Each row of a before or after table is a point. The points were changed in one or more steps. Then noise was added and the rows were shuffled. The steps act on columns, c1 being the first. Name the steps. A step turns or swaps two columns, mirrors them in a line or flattens them onto one, adds a multiple of one to another, or multiplies or shifts one. Angles are multiples of 10 degrees, from the lower column toward the higher: turns from -170 to 170, lines from 10 to 170 but not 90. Use the fewest steps. Two steps may share a column if one is a turn and the other turns, adds or multiplies; they go together, in the order done. Otherwise the lowest column goes first.

Before (14 x 2)
[[-0.11  0.16]
 [-0.05  0.21]
 [ 0.13  0.63]
 [ 0.39 -0.56]
 [ 0.42  0.20]
 [-0.09 -0.48]
 [-0.60 -0.03]
 [ 0.61 -0.02]
 [-0.30  0.38]
 [-0.38 -0.43]
 [ 0.05 -0.13]
 [-0.32 -0.33]
 [-0.74  0.09]
 [-0.14 -0.25]]
After (14 x 2)
[[-0.64 -0.04]
 [ 0.18  1.03]
 [ 0.42 -0.87]
 [-0.07 -0.78]
 [ 0.60 -0.01]
 [-0.32  0.62]
 [-0.30 -0.52]
 [ 0.05 -0.17]
 [-0.39 -0.68]
 [-0.77  0.10]
 [ 0.42  0.32]
 [-0.02  0.30]
 [-0.11 -0.41]
 [-0.10  0.24]]
Steps: multiply c2 by 1.6

Before (8 x 6)
[[-0.28  0.41 -0.19  0.59  0.20  0.04]
 [ 0.30 -0.18  0.07  0.26  0.08 -0.01]
 [ 0.11  0.48 -0.79 -0.45 -0.94  0.70]
 [-0.33  0.14  0.41 -0.17  0.74 -0.64]
 [ 0.07 -0.08 -0.06  0.16  0.60  0.38]
 [-0.51 -0.36 -0.07  0.23  0.38 -0.33]
 [ 0.21  0.36 -0.22 -0.06 -0.94  0.66]
 [-0.28 -0.21  0.53  0.01  0.24  0.40]]
After (8 x 6)
[[-0.30  0.40  0.17 -0.31  0.54  0.05]
 [-0.31 -0.36  0.44 -0.42  0.16 -0.36]
 [ 0.33 -0.17  0.52 -0.20 -0.03  0.38]
 [ 0.27 -0.21 -0.21 -0.10  0.24  0.00]
 [ 0.19  0.11  0.47 -0.69 -0.29 -0.63]
 [-0.09  0.33 -0.32  0.91  0.12  0.64]
 [-0.63  0.48 -0.53  1.03 -0.29  0.68]
 [ 0.00 -0.11 -0.11 -0.64  0.05  0.38]]
Steps: turn c1 and c3 by -60 degrees; turn c4 and c5 by 100 degrees
